Each row is a point. Before rounding, the points of a table are all equally far from one centre. They may lie mostly on one side of it. Where is the centre, to within rounding?
In the rows, zero is written as 128.

Points (6 x 2)
112, 64
114, 151
97, 66
76, 81
120, 65
74, 83
Centre: 110, 108

Points (13 x 9)
105, 127, 66, 190, 163, 111, 176, 128, 125
111, 134, 116, 149, 94, 77, 189, 218, 79
113, 187, 70, 149, 136, 105, 118, 189, 77
109, 128, 81, 175, 123, 161, 153, 182, 93
83, 142, 94, 199, 88, 127, 177, 183, 125
131, 129, 91, 171, 114, 126, 209, 152, 91
97, 99, 59, 128, 115, 132, 175, 219, 101
122, 187, 112, 204, 132, 103, 179, 180, 125
37, 141, 37, 99, 150, 118, 172, 187, 105
120, 161, 45, 146, 135, 137, 170, 209, 105
113, 128, 70, 177, 93, 74, 174, 200, 120
110, 148, 49, 153, 167, 97, 175, 199, 92
138, 147, 71, 167, 105, 76, 202, 201, 141
Centre: 94, 146, 120, 107, 133, 104, 157, 161, 144
